Rows are points. To make a cloud, some directions were put in groups of two or more. Within a group, all points are equally far from the middle, so they leave a hole (a ring in 2 directions, a hollow ball in 3). The other directions are filled evenly. Then the cloud was stretched, turned, moved and blurred a little. How many holes are there, and how many directions does each take, smallest first?
(in the rows, 128 means zero)

Cloud (14 x 2):
[[ 89 130]
 [155 110]
 [161 115]
 [134 100]
 [ 95 115]
 [165 151]
 [130 171]
 [100 160]
 [112 167]
 [ 99 158]
 [165 152]
 [160 114]
 [ 92 118]
 [167 125]]
Holes: 1 (2)

Cloud (22 x 3):
[[124 136  80]
 [ 90 134 121]
 [145 103 156]
 [ 95 109 178]
 [108 180 120]
 [137  97 145]
 [116 183 127]
 [134 100 112]
 [126 153 170]
 [146 112 163]
 [125 127 156]
 [ 80 120 129]
 [147 131  91]
 [150 121 133]
 [ 89 165 133]
 [133 103 108]
 [118 113 107]
 [110  61 136]
 [124 122 145]
 [ 76 155 114]
 [101  95  73]
 [ 82 101 109]]
Holes: 0

Cloud (32 x 4):
[[130 110  88 107]
 [166 108 130 145]
 [137 134 132 185]
 [136  92  86 156]
 [140 137 127 100]
 [112 160 112 173]
 [161 138 122 149]
 [111  74 156 120]
 [138  83  98 116]
 [106 135  79 168]
 [121 101 135 182]
 [ 79 112 113 133]
 [124 108  97  95]
 [140  97 165 108]
 [109 158 116 171]
 [117 146 141 175]
 [154 136 130 114]
 [ 83 119 101 155]
 [ 94 151 129 150]
 [ 86  88 124 118]
 [163 109 144 121]
 [ 95  75 137 122]
 [103  84 146 154]
 [112  93 110 179]
 [102  72 136 108]
 [101 154 131 160]
 [125 133  73 153]
 [113 114 164 156]
 [133 136 132  95]
 [121 115 171 119]
 [124  68 145 104]
 [131  76 158 107]]
Holes: 2 (2, 2)

Cloud (52 x 6):
[[111 132 133 142 137  84]
 [132 110 139 136 177 114]
 [183 126  89 166 148 103]
 [150 122 123 133  86 143]
 [101  93 122 181 100 143]
 [125 175 163 123 105 163]
 [142 139 152 170 114 147]
 [122 155 127  96 107 111]
 [123 121  83 154  95 148]
 [ 90 112 128 164  67 152]
 [ 92 129 131  99 117 150]
 [131 160 100 138  94 146]
 [105 155 122 148 130 101]
 [149 145 159 103  84 120]
 [104 152 170 100  87 159]
 [144 122  61 131 183 138]
 [114 148 161 101  69 159]
 [164 100 125 102 134 181]
 [156 159 138  83 138 114]
 [132 129 112  99  92 118]
 [154 141 151  87 144  99]
 [ 98 107 116 153  76 103]
 [195 138 115 103 150 126]
 [148 112  85 147 109 139]
 [170  79  93 124 114 110]
 [189 149 136 104 162 136]
 [142 122 122 200 119 114]
 [144 125 117 136 157 133]
 [ 97  95  92 128 132 148]
 [187 157 142 118  97 113]
 [118 165 112 141 133 175]
 [133 129 111 129 111  90]
 [111 165 150 146  75 135]
 [139 131 126 129  53 135]
 [137 171 119 120  98 152]
 [153 112 124  76 133 120]
 [129 113 123  79 148 149]
 [105 114 119 112 111 167]
 [129  66 114 152 171 123]
 [ 96 164 121 155 110 157]
 [ 55 163 129 137 146 125]
 [117 114 160 103 152 152]
 [165 154 142  98 103 134]
 [147 122 135  63 122 135]
 [130 112 101 130 120 114]
 [157 173 165 138  78 145]
 [124 167 102 131  77 132]
 [159 141 114 117 122 105]
 [159 182 124 136  74 169]
 [131 127 113  85 136 171]
 [ 95  92 102 179 120 159]
 [140 125 152  82 137 143]]
Holes: 0

Cloud (74 x 8):
[[117 112 127 118 120 194 125 111]
 [138  96 149 138 105 187  82 141]
 [111 188 115 149 138  84 137 107]
 [ 95 130  94 119 143 171 117 125]
 [144 101 112 155 140 161  75 146]
 [159 124 104 146 127 183 110 144]
 [107 154  93 150 135 121 117 122]
 [145 139 105  96 188  74  85 162]
 [ 72 150  66 147 133 111  97 127]
 [136 140 113 131 138 157 115  78]
 [113 100 135 125 118 153 110 123]
 [172 119 132 137 132 160 138 138]
 [146 177 162 108 118  97 149 162]
 [168 165 109 116 153 113  95 118]
 [150 125 128 177  78 143 111 132]
 [105 160 111  97  87 144 135 152]
 [156 145 145  98 131 169 168 132]
 [177 146 111 125 153 125  90 134]
 [145 140 115 151 143 166 149 161]
 [141 120 147 153 161 131 106 130]
 [ 75 137 130 143 122 135 139 136]
 [129 156 143 124 144  92 163 132]
 [138 177 139 103 166 119 145 164]
 [122 149 140 110 160 146  98 103]
 [141 110  98 107 181 121 112  96]
 [141 119 130 150 148 120 144  70]
 [122 125 106 160  94 148 128 130]
 [115 164 140 104  97  78 122 149]
 [ 81 136  74 118 133 111 111 108]
 [171 157 115 126 200 144  88 146]
 [146 152 121 135 167 141 180  86]
 [183 132 144 105 144 132 114 127]
 [179 135 131 107 140 123 170 143]
 [161 138 107 116 210 109  72 124]
 [115 157 164 138 147 125 120 126]
 [140 139 124 176 123 134 101 137]
 [136 145 113 134 141 171  75 174]
 [116 123  92 152  95 128 153 101]
 [151 122  99 139 156 111 129 148]
 [178 157 128 169 151  94 108 117]
 [165 114 135 162  62 142 107 169]
 [107 137 124 134 148 141 123  93]
 [158 135  95 152 107 149  48 152]
 [151 166 143  86 143 130 170 125]
 [152  95 160 144  79 148 112 153]
 [135 148 112 136 183  81 123 112]
 [160 115  96 156 144 166 103 123]
 [187 124 118 131 140 142 132 155]
 [154 116 111 150 107 172 127 186]
 [150  97 104 184 122 140  80 127]
 [ 82 151 146 112 131 136 119 116]
 [163 138 149 111 150 120 166 156]
 [107 169  84 159 138 151  72 147]
 [155 141  90 161  82 130  82 117]
 [153 133 131 142 132  68  91 151]
 [141 154 109 143 159  83 117 157]
 [ 93 137  93 140 150 159 120 128]
 [126 112 155 154  97 153 123 127]
 [179 184 135  93 176 119  78 182]
 [119 153 145 110 150 120 137 151]
 [ 99 138 125 153 138  90 134  84]
 [131 131 100 131 145 162 159  75]
 [117 154 135 145 146 108 168 116]
 [ 96 121  65 141 165 145  64 139]
 [137 162 125 102 158 104 145 156]
 [155 116 148 117 140 124 157 183]
 [102 117  54 139 179 154  64 121]
 [139 174 141 143  91 115  98 176]
 [190 151 133 127 115 125 117 142]
 [145 131  89 134 118 145  80 170]
 [104 116  94 124 119 141 109  92]
 [192  97 139 101 173 144 152 133]
 [155 155 138  76 154 111 148 143]
 [154 150  97 127 106 148  58 157]]
Holes: 0
